Each row of a before or after table is a point. One or more steps were done to the points. Then noise was added and the rows were shuffled. The steps act on how far a point lies along the listed directions, d1 being the first. Write out the steps. A step turns or swaps two directions, mirrors them in a line or flattens them onto one, adds a multiple of one to another, or multiplies one. Angles are multiples of 10 degrees, from the lower direction toward the higher: turns from -170 to 170, lines from 10 to 170 but not 90. Use the fewest steps. Two steps may share a direction if one is a turn and the other turns, adds or multiplies; they go together, in the order done. Otherwise the lowest direction goes first.
(in the rows, 128 means zero)

Directions:
(1): [168 171]
(2): [171  88]
Before, 12 rows:
[[167  84]
 [142  85]
 [127 136]
 [113  85]
 [105 123]
 [153 120]
 [147 167]
 [164 137]
 [111 155]
 [107 102]
 [174 119]
 [148 146]]
After (12 x 2):
[[132  66]
 [185  44]
 [216  79]
 [186 116]
 [108 101]
 [231  25]
 [ 77 186]
 [179  96]
 [133 180]
 [121 142]
 [ 90 136]
 [150 144]]
Steps: multiply d2 by 2.5

Directions:
(1): [ 74 179 101 103]
(2): [127 144  92 201]
(3): [ 66  77 141 145]
(4): [118 166 197 153]
Before:
[[121 135 125 108]
 [150 125 126 117]
 [136 132 135  83]
 [130 155 134 143]
 [105 151 132 146]
 [ 50  55 186  85]
 [137  72  77  72]
 [  7  42 116 156]
 [142 140 125 149]
 [148  95 127 159]
 [128 135 133 131]]
After (11 x 4):
[[131 143 119 111]
 [143 112 137 156]
 [ 70 176 150  81]
 [130 129 149 122]
 [107 128  85 131]
 [140 135 109 141]
 [139 139 149  89]
 [ 58  40 175  83]
 [137 122 127 133]
 [155 125 123 147]
 [  6  60 169 175]]
Steps: turn d1 and d4 by 120 degrees

Directions:
(1): [181  82 171  96 142  79]
(2): [ 55 113 117  77 160  97]
Before:
[[127 115 147 100 153 116]
 [138 178 128 200  72 198]
 [167 184  82 235  85 199]
 [222 117 144 152 110 139]
 [182  83 180 107 118 124]
 [ 89 108 125  84 134 103]
 [172  85 157 125 121 104]
 [175 172 112 194 107 216]
 [146 101 167  79 140  67]
 [130  90 144 100 142 109]
 [145  79 171  77 160  74]
 [171  56 163 103 145  97]
 [129 113 154  93 162  96]
 [118 214  81 185  82 189]]
After, 14 rows:
[[177 124 125 187  97 181]
 [ 97 159 100 139  99 162]
 [187 117 160 156  91 169]
 [172 118 139 162  93 143]
 [160  68 171  59 182  80]
 [136 138 119 157 114 166]
 [131 155 127 147 123 163]
 [155 178 122 175  84 166]
 [145  49 150  63 181  26]
 [124  72 188  64 148  62]
 [160 167 119 193  97 191]
 [137 169 122 165 126 168]
 [105 100 145  39 159  42]
 [218  95 157 125 124 114]]
Steps: mirror d1 and d2 in the line at 130 degrees

Directions:
(1): [121  95 183  94  57 130 155  86  76]
(2): [111  99 166 105 175  44  88  92 145]
(3): [175 190 162 130  72 119  71 122 170]
(4): [ 51 157  70  82  95 129 113  93 153]
Before (12 x 9):
[[ 72 123 113 126 115 159 140 114 114]
 [224  80 176 218 168 194 162 209  46]
 [ 78 110 105 105 122 119 134  87 131]
 [ 83 127 116  86 112 111 120 110 131]
 [140  65 249  95  37 126 199  80  26]
 [104 180 115  90 118 127  93  94 160]
 [108 157 142  80  35 121  79  93 163]
 [ 74 135 112 101  96 137 156  95 114]
 [164  72 171 162 181 128 153 153 111]
 [ 94 114  79  97 140 141 129 122 127]
 [ 75 135 112 106 108 145 150  79  93]
 [ 79 126  95 121 126 122 117 115 135]]
After:
[[ 80 125  98 120 123 122 119 112 131]
 [147  98 195 128 107 125 175 122  78]
 [166  72 173 163 180 129 153 151 111]
 [ 95 111  82  94 138 143 132 120 123]
 [ 72 127 108 130 121 161 136 117 118]
 [105 178 120  87 114 127  94  90 156]
 [ 76 142 101 108 110 135 150 104 124]
 [ 84 131 109  90 119 112 119 115 139]
 [110 166 128  89  53 121  72 104 176]
 [ 78 113 101 108 128 119 131  92 137]
 [224  79 178 218 168 193 162 210  44]
 [ 76 142 101 111 126 145 143  88 106]]
Steps: multiply d1 by 0.4

Directions:
(1): [178  72 178 197 136 140  84 113 186 113 119]
(2): [132 188 190 126 172 102  78 135  82 119  64]
(3): [115 138 124 182 139 212 163 117  75  61 125]
Before (13 x 11):
[[134  97 129 131 129 129 127 121 152 149 122]
 [143 134 188 149 175 107  77 117 150 148  76]
 [144 145 182 140 147  94  79 143 133 123  98]
 [ 97 101  95 120 114 140 171 135 134 117 163]
 [106 190 149 104 142 130 125 156  76 108  94]
 [158 130 170  93 130  84 111 127 168 164 120]
 [144 167 141 106 163 131 117 133  86 139 113]
 [157  99 149  90 123  43 100 122 204 170 131]
 [119 132 106  96 119  95 148 134  98 147 164]
 [153  86 152 167 124 140 103 129 163 134 122]
 [169  87 146 109 120  53  94 129 207 192 143]
 [136 118  95 121 107 136 148 118 145 129 151]
 [159  50 135 150  93 115 108 126 216 158 136]]
After, 13 rows:
[[158  79 130 128 102 141 157 115 190 141 166]
 [160  80 151 144 112  88  92 136 203 149 145]
 [ 94 156  83  85 118 117 179 138  58 132 170]
 [ 83 154 122 123 144 152 163 139  75  89 125]
 [180  58 181 214 131 155  82 121 187 118 114]
 [138 150 108  67 139 100 130 137 117 178 141]
 [173  26 113 200 100 174 154 107 209 120 186]
 [167  55 163 165 139 104  85 107 235 172 125]
 [140  89 136 160 133 155 128 115 149 127 119]
 [154  38 104 164  98 153 167 101 208 108 182]
 [129 146 112 138 126 158 147 118 105 100 129]
 [ 93 185 109  36 114  71 136 168 110 169 124]
 [181  21 166 248 111 203 110 107 204  85 126]]
Steps: multiply d1 by 2; turn d2 and d3 by -90 degrees

Directions:
(1): [108 156 195 106 156  27  97 150 141 128 126  60 139 108]
(2): [ 27 107 140 147 180 154  64 129 136 152 132 148  75 169]
(3): [151 122  95  80 122 137  52 120 186 192  82 152 146  67]
(4): [ 90 154 152  42 161 114 197 130 155 122 127 211 141 131]
(5): [158 105 155 132 158 133 198 116 126 224  88  93  66 134]
(6): [162 135 193 149 112 154 117 188 146 134 200 168  74  68]
Before, 11 rows:
[[146 119  73  91 100 199 107 137 164 107 132 229 144  99]
 [198 134 137 161 124 103  87 125 157 183 103  73 104  80]
 [ 75 105 106 173 152 144 100 112 124 173  77  84 118 166]
 [ 90 121 152  49 160  97 145 107 136 184  64 147 138 111]
 [113 116  67  97 123 138  85  73 150  94 109 175 184 120]
 [145  85  38 154 103 184  60 118 116  86 107 130 202 145]
 [135 100  35 134  87 222  25 116 186 172  91 200 148  70]
 [193 113  99  86 117 100  29  93 180 203  77 112 167  64]
 [156 121 140 122 157 140 202  99 142 163  99 152 132 131]
 [ 85  76  85  51 187 171 155 108 158 201  96 190  96 171]
 [146 145 168  99 137  65 147 133 157  89 118 171 129 111]]
After, 11 rows:
[[157 141 152  89 131  66 123 126 165 105  98 166 139  98]
 [159  92  56 179  95 179  93 128  94  62 135 118 193 152]
 [154 116 137 124 159 147 172 102 154 182  95 158 125 120]
 [179 129 143 197 127 102 103 124 127 159 115  50  93 118]
 [141 111  66 120 108 141  74  75 143  94 112 153 186 106]
 [ 97 106 130  67 152 107  94  99 141 205  49 121 136 102]
 [ 59 106 118 181 161 143 116 113 112 162  88  86 109 183]
 [100  64  77  77 177 185  94 111 167 224  93 175  80 151]
 [204  98  96 160 102 103  20  90 137 179  91  41 153  93]
 [182 113  73 121  76 204  78 148 162 113 142 204 134  74]
 [164  89  50 209  61 230  17 132 148 146 125 146 126  74]]
Steps: add -0.3 times d1 to d6; add 0.3 times d5 to d2; turn d3 and d4 by -40 degrees

Directions:
(1): [106 109 170 217 135 105 198 105 170 190 136 168 120 144 177 135 181  86]
(2): [ 49 171  88 182  61  92 103  86 151  96 124 139 125  89 121  96  62  89]
(3): [ 62 113 140 170 147 239 121 142 144 146  98  81 131 178  83 171  93 113]
(4): [180  83  55 183 121 134 157 129  31 145 103 139 104 105  76 131 129  77]
(5): [ 94  94 143 110 125  83  85 157 147  77 173 115  96 125  74 190 198  53]
Before:
[[ 95 107 149  98 125 151  81 144 164 104 137 106 132 137 100 177 149 120]
 [185  92  82 128 126 142 138 141  45 129 114 106 113 104  78 142 113 104]
 [123 176 108 178  91 139 151  79 121 153 113 159 163 123 159  79  68 160]
 [205 133 130   7 142 121  98 136 117 123 127 117 137 100 159 106 119 218]
 [135  71 110 150 152 170 153 149  90 131 109 112  73 143  77 164 172  73]
 [143 108 101 100 122 189  81 149  86 111 103  87 121 135  58 148  94 137]
 [239 108  88 117 158 142 158 144  36 153  72 143 135 126 152  77 116 202]
 [214 122  87 114 137 151 153 155  48 132 102 142 117 104 102 131 121 131]
 [139  90 174 164 179 197 168 154 122 190  99 100 128 196 145 146 129 132]
 [149 146 148  76 122 132 103 159 127 115 120 115 129 132 128 113 145 181]]
After (10 x 18):
[[157 104 100  82 113 131  70 150  88  85 129 101 110 113  58 148 129 116]
 [156  91  99 161 165 234 134 157  60 154  53  99 129 167  95 130  91 161]
 [117  74 176 151 160 134 134 164 136 141 140 102 102 175 115 177 177  72]
 [138 120 139  76 110  79  88 132 152  95 154 138 136 104 131 143 166 134]
 [187 121  89 131 138 181 148 155  54 134  90 127 118 117  85 142 105 119]
 [170  82 101 127 136  90 151 136  84 115 130 142  70 108 102 137 195  74]
 [185  97  77 126 124 136 138 138  45 129 113 109 114 101  79 139 112 104]
 [136 151 146  86 119 149 105 156 131 119 110 110 131 138 124 113 129 184]
 [ 69 145 128 188 110 198 126 107 139 147 112 116 150 161 101 142  85 118]
 [159 136 131  48 147 201  98 132 125 144  97  89 147 129 140 116  69 221]]
Steps: multiply d2 by 0.7; turn d3 and d5 by 80 degrees

Directions:
(1): [ 81  37  92 152 102 218 106  80 104  93 152 155 104 176  92 114 194  97
  86 169 121 147 143 108]
(2): [171 151 143 100 177 224  48 144 135 163 113  69 105 175 156 159 158  86
 189  94 148  98 108  99]
(3): [119 100 169  64 141 103 119 106 169 184 126 149 135 218 132 159  92 124
 116 220 156 160  79 197]
Before:
[[137 150 131 126 132 136 124 145 128 122 113 115 136 114 142 141 128 128
  155 106 127 119 133 116]
 [119 135 114 145 110 102 151 115 122 107 123 149 124 116 124 114 110 137
  109 125 109 138 126 134]
 [117  88 116 146 117 157 143 107 103 104 142 136 117 124 114 126 143 124
   85 128 130 123 147 115]
 [131 112 125 135 125 112 139 112 140 118 129 134 125 123 136 126 130 127
  115 148 130 139 143 124]
 [134 118 129 134 116 119 148 126 129 116 132 145 120 117 134 116 133 143
  116 138 127 134 129 139]
 [106 113 124 155 103 134 156 120  99 109 124 138 131 103 116 116 130 137
  106 107 116 131 135 109]
 [136 138 133 123 136 115 130 133 137 151 114 118 132 123 126 130 117 130
  151 116 143 131 113 130]
 [136 158 106 160 110  97 149 147 117 101 132 125 139  60 126 112 115 129
  119  80 112 112 155 105]
 [140 163  88 198 103 149 151 153  84  67 120 103 131  14 126  93 166 150
  152  23  93  95 182  44]
 [122 130 133 131 127  89 133 126 127 109 130 139 141 111 123 119 114 136
  112 150 117 143 134 149]
 [127 148 133 128 117 105 130 132 132 129 121 130 143  97 140 126 114 139
  137 125 122 132 120 131]]
After, 11 rows:
[[123 130 133 130 127  91 132 127 127 110 131 139 141 113 121 119 115 135
  113 150 117 144 133 150]
 [149 180  96 191 108 129 156 161  90  77 115  99 136   6 132  96 152 156
  159  19  94  91 179  51]
 [140 164 111 154 112  88 151 151 121 107 131 125 141  60 128 114 108 132
  122  82 114 112 152 110]
 [120 137 114 144 110 100 150 115 122 108 122 148 124 116 125 114 109 137
  110 126 108 139 127 135]
 [119  91 114 149 116 156 143 111 101 103 142 134 118 118 115 124 142 126
   86 121 129 120 150 112]
 [138 150 135 123 134 132 125 146 129 125 113 116 136 115 144 143 126 129
  155 108 127 118 132 118]
 [135 133 134 123 137 116 131 130 138 152 115 119 131 127 126 132 118 129
  149 119 145 132 112 132]
 [126 147 133 126 119 105 130 132 134 132 121 131 143 100 141 127 114 139
  136 128 124 133 118 133]
 [109 117 124 156 103 131 157 124 100 110 123 136 132  99 118 117 128 137
  109 103 116 129 136 108]
 [132 111 124 136 126 113 139 113 139 117 130 133 124 122 136 125 130 127
  114 147 129 138 143 122]
 [136 119 129 133 118 119 148 127 129 116 132 145 120 117 133 115 133 142
  116 138 128 133 130 139]]
Steps: turn d1 and d3 by -10 degrees

Directions:
(1): [102 101  86 114   7 144 158 108  92 100  97 135 150 160 109  97 138 134
 189  82 131 137 150 168 147 122 113 154  72 114 191 111]
(2): [143 121 200 165  90 148 157 191  82 124 156  87 102 111 102 194 127 162
 108  54 123 101 196  73 169 132 122 106 119 140 122 147]
(3): [182 152  80  53 103 125 182 104 107 130 138 228 105 139 105 154 137 162
 112 123 124  93 134  86 131 149  96 103 193  98 101  84]
Before, 12 rows:
[[120 135 134 127 120 124 130 130 133 137 139 135 132 120 117 127 133 132
  122 127 131 120 122 116 126 133 121 135 123 122 137 129]
 [118 126 136 130 116 136 129 128 121 120 124 118 134 140 116 110 135 124
  139 122 132 128 125 127 136 126 132 135 119 133 131 137]
 [128 130 121 112 128 118 119 126 137 124 126 136 143 133 129 119 127 119
  133 145 140 136 125 142 117 131 129 127 126 121 126 134]
 [119 124 122 114 122 123 117 122 132 120 112 141 138 133 125 109 131 116
  141 140 130 128 116 143 111 131 132 142 124 129 132 126]
 [118 120 102 115 122 133 125 109 128 127 126 147 136 130 126 107 136 117
  143 135 129 134 115 142 119 137 126 143 129 116 133 116]
 [144 124 139 133 111 126 147 138 120 133 135 131 127 118 127 140 121 145
  124 109 124 123 149 130 142 139 136 117 136 133 115 130]
 [120 125 111 116 101 142 132 111 127 112 107 131 147 144 135 114 126 120
  142 137 122 142 128 155 136 129 129 145 108 128 142 119]
 [118 127 111 131 109 130 124 126 133 127 129 133 133 128 133 103 130 115
  139 135 137 129 116 142 136 123 128 146 118 127 146 121]
 [191 148  53  44 111 121 180  83 118 126 124 249 114 157 102 132 135 157
  111 146 134  98 113  98 118 155  96  99 207 101 106  78]
 [130 130 113 122 124 124 117 115 149 131 119 134 126 123 136  98 129 124
  128 145 121 137 112 154 120 124 134 135 130 123 134 125]
 [140 121 153 131  88 145 152 152 100 119 147 119 109 124  97 151 136 153
  132  88 128 112 166  98 148 141 112 115 124 135 122 133]
 [130 119 115 117  99 129 141 119 123 118 124 130 129 127 132 125 133 140
  136 113 130 133 127 143 118 128 122 139 119 129 137 129]]
After:
[[114 133 133 132 124 124 126 131 138 138 137 130 133 121 118 121 134 130
  124 130 132 122 120 122 126 135 124 137 119 122 140 131]
 [124 121 128 140 132 121 123 125 142 136 125 117 141 120 142 111 119 123
  134 137 127 142 125 159 127 132 146 129 121 136 125 135]
 [134 130 137 114 114 125 135 146 121 122 134 135 135 128 119 143 126 130
  125 124 140 126 147 123 127 134 121 115 131 120 119 132]
 [ 98 116 122 142 140 130  99 115 152 121 121  98 142 130 131  83 132 106
  156 152 132 152 105 164 112 129 134 147  97 138 138 140]
 [128 119 123 124 105 130 139 128 121 118 125 121 127 121 133 129 133 140
  133 113 129 133 128 138 119 128 124 137 120 131 136 133]
 [131 126 139 114 107 127 136 141 111 123 123 145 125 126 114 136 130 132
  129 114 125 111 137 114 125 135 122 133 136 128 125 125]
 [136 132 125 115  96 147 146 127 115 112 118 137 134 139 122 141 128 137
  129 120 121 127 141 131 145 134 124 134 119 127 130 119]
 [122 130 130 120 117 137 134 122 124 119 127 131 135 143 115 111 135 126
  136 129 132 125 120 123 133 130 128 131 127 130 127 131]
 [134 130 119 124 103 133 140 139 122 127 140 144 122 125 123 126 133 129
  131 120 134 114 132 120 146 127 121 134 131 124 137 121]
 [130 120 130 127 110 142 139 136 108 127 138 135 122 123 113 140 135 132
  130 102 125 121 143 114 135 139 123 131 131 119 126 123]
 [147 134 136 119 102 131 142 136 123 128 132 138 108 116 119 132 131 145
  115 112 120 120 143 119 139 131 126 121 140 121 125 123]
 [125 105 200 194 113 146 128 181 105 119 138  56 122 123 111 162 121 140
  114  79 136 125 175 105 153 128 141 112 102 158 139 162]]
Steps: multiply d1 by 0.7; multiply d3 by 0.7; turn d2 and d3 by -140 degrees
